Each wall is flat, endless, passes through zero and stands at right angles to its row. A trip goes straight from one point to another. Which walls does it cross, in order?

Walls:
(1): [ 0.17 -0.23]
(2): [0.39 0.65]
(3): [-0.16  0.21]
(4): [0.41 0.83]
(5): [0.05 0.35]
Trips:
[-0.14  0.28] to [-0.44 -0.24] -> 2, 4, 5
[-0.31  0.34] to [0.29 0.47] -> none

Walls:
(1): [ 0.41 -0.11 -0.03  0.25 -0.01  0.43 -0.22  0.39]
(2): [-0.17 -0.39  0.64  0.11  0.28  0.05  0.15  0.42]
(3): [-0.12  0.28  0.19  0.43 -0.36 -0.17  0.03 -0.44]
Trips:
[-0.04  0.11 -0.08 -0.30  0.00 -0.05 -0.77  0.89] to [-0.02 -0.58  0.91 -0.01 -0.76 -0.44  0.09  0.24] -> 3, 1
[ 0.28  0.06 -0.08  0.12 -0.02 -0.14 -0.35  0.25] to [-0.04  0.63 -0.02  0.23 -0.22  0.81  0.57  0.24] -> 3
[ 0.02  0.03  0.08  0.03  0.73  0.67  0.18 -0.56] to [-0.11 -0.49  0.14 -0.52 -0.68  0.39 -0.05  0.60] -> none
[ 0.50  0.09 -0.22  0.12  0.97 -0.36  0.71 -0.50] to [-0.47  0.22  0.15  0.60 -0.40 -0.20  0.40 -1.04] -> 3
[-0.39  0.08 -0.30  0.91  0.05  0.32  0.22  0.04] to [ 0.71 -0.49 -0.29 -0.05 -0.26  0.00 -0.10 -0.42] -> 2, 3
[-0.67  0.30  0.51 -0.03 -0.47  0.30  0.51  0.09] to [-0.01 -0.27 -0.68 -0.39  0.41  0.17 -0.49  0.86] -> 3, 1
[ 0.90  0.10  0.24 -0.60  0.08  0.08 -0.13  0.27] to [ 0.84  0.86  0.24  0.17 -0.08 -0.24 -0.30  0.05] -> 2, 3
[-0.63 -0.02  0.23  0.07  0.04  0.32 -0.26  0.04] to [-0.31  0.51 -0.58 -0.22 -0.08 -0.33 -0.15 -0.26] -> 2
[ 0.20  0.58  0.06  0.36  0.13 -0.41  0.31  0.43] to [-0.15 -0.24  0.18  0.78  0.75  0.58  0.35 -0.63] -> none
